Each row is a point. The points of each table are mixes of a few directions, plus a little noise. How many directions does each table use, and how many do they share? Where both have some left over, give the other angles between the two spaces (their principal angles), to ten degrees, smallest first.

First (6 x 2):
[[ 34  33]
 [ 44  42]
 [ 18  17]
 [-13 -12]
 [-50 -47]
 [-34 -32]]
Second (6 x 2):
[[  5   4]
 [ -5  -4]
 [ 36  34]
 [ -8  -7]
 [-66 -62]
 [ 38  36]]
Directions: first 1, second 1, shared 1

First (9 x 6):
[[ -1  -8  -2   0  -3  -2]
 [ -2 -22  -5  -1 -10  -6]
 [  4  37   9   2  17  11]
 [  4  36   8   1  16  10]
 [ -7 -66 -15  -3 -30 -19]
 [ -4 -36  -8  -1 -16 -10]
 [  7  71  16   3  32  20]
 [ -4 -33  -8  -1 -15 -10]
 [  2  21   5   1   9   6]]
Second (9 x 6):
[[  0  -3  -5  -1  -3  20]
 [ 17  12  -2  11 -12 -29]
 [  2  -8  35   3   6 -11]
 [ -2   7  -4   0   4 -26]
 [ -5  -4  20  -1  10 -16]
 [ -3   2   2  -1   5 -18]
 [ -4  -4  23   0   9 -19]
 [ 11  -1 -61  -1 -31  95]
 [-15  -2  -9 -10  11   4]]
Directions: first 1, second 3, shared 0; angles 90

First (11 x 11):
[[ 70 -32  18 -18 -41 -11  13   4 -11 -56 -14]
 [-35 -56 -26 -16  39  27  19 -55  31  17  36]
 [-10  36   9  13 -22   9 -22  31 -36  22 -10]
 [ 39   9  12   0  -8 -33   7  14  13 -37 -20]
 [-41  43 -10  19  47 -25  -4   4  35  23  -2]
 [-73  17 -14  11  11  48 -23  -2 -31  71  23]
 [  0 -49 -16 -17  33  -2  26 -44  43 -16  19]
 [ 68  35  19   9   3 -82  14  28  44 -70 -42]
 [  7   1   8  -1 -30  18 -11  13 -35   6  -3]
 [  9 -10  11  -7 -46  35 -14  13 -54  11   1]
 [-34   6  -9   5  15  15  -6  -6  -2  29  11]]
Second (8 x 11):
[[ -2 -28  -5  -1 -32   8   8 -95  32  -8 -13]
 [ 41 -24   9 -24   6   7   4  58  -9 -35  -1]
 [-28  19   7  37 -31 -17  -8   3 -56  41  45]
 [-26  31  15  18  -2   5 -40  49  41  -3 -25]
 [  3  24 -14 -16  10  23  12   9 -75  37   1]
 [ 21 -45   4 -13 -21  15   8  -5 -16 -15  19]
 [ -5 -44 -12 -27  42  19   5 -19  85 -32 -15]
 [ -5  67  -5  26  27 -59  12   0  -1  14 -10]]
Directions: first 3, second 6, shared 3

First (8 x 18):
[[ -2  34  34 -24 -12  19  16 -47  35  23  29 -24 -54 -32 -64 -20 -15 -55]
 [ 10 -40 -44  39   3   8   1  69 -27 -22  -8  36  34  12  47 -13  17  16]
 [-14  -8  18   3 -11  -8 -24 -20 -20  13  -3  -2   8  13  24   9 -27   5]
 [ 51 -17 -12  14   4  37  20  47   3 -22 -18  10  -7  -1  25  11  24  62]
 [-11 -17 -16  20  -6   2  -4  21 -15   1   9  18  10   1  12 -21  -6 -27]
 [-28 -30   4  17  -6 -35 -50  -7 -53   6 -24   9  52  43  74  28 -30  38]
 [ -4  32   4 -30  15 -16  15 -26  30  -2   2 -20 -10 -10 -44   9  18  -8]
 [ -1  45  11 -38  13  -6  27 -37  48   3  15 -27 -33 -26 -74  -2  19 -32]]
Second (11 x 18):
[[-14  -5   5   3  -6  -9 -15  -9 -14   8   0   1   9   8  13   1 -14  -4]
 [  2   1  -1   0   1   1   1   1   2  -1   0   0  -1  -1  -2   0   1   1]
 [-30 -11  12   8 -12 -20 -32 -20 -29  16  -1   3  20  18  28   4 -31  -9]
 [  1   1   0   0   0   1   1   0   1   0   0   0   0  -1  -1   0   1   0]
 [-70 -28  29  18 -28 -48 -77 -48 -70  38  -1   7  46  42  69   9 -75 -23]
 [ -7  -3   3   2  -3  -5  -8  -5  -7   4   0   1   4   4   7   1  -8  -3]
 [ 87  35 -36 -22  34  59  95  59  86 -46   2  -8 -56 -52 -85 -11  92  28]
 [ 36  15 -15 -10  14  24  39  25  36 -20   1  -3 -23 -22 -35  -4  39  12]
 [-29 -12  12   8 -11 -20 -31 -19 -28  15  -1   3  18  17  28   3 -31  -9]
 [ 46  19 -19 -12  18  31  51  32  46 -25   1  -4 -30 -28 -45  -6  49  15]
 [-22  -9   9   6  -8 -15 -24 -15 -22  12   0   2  15  13  22   2 -23  -7]]
Directions: first 4, second 1, shared 1
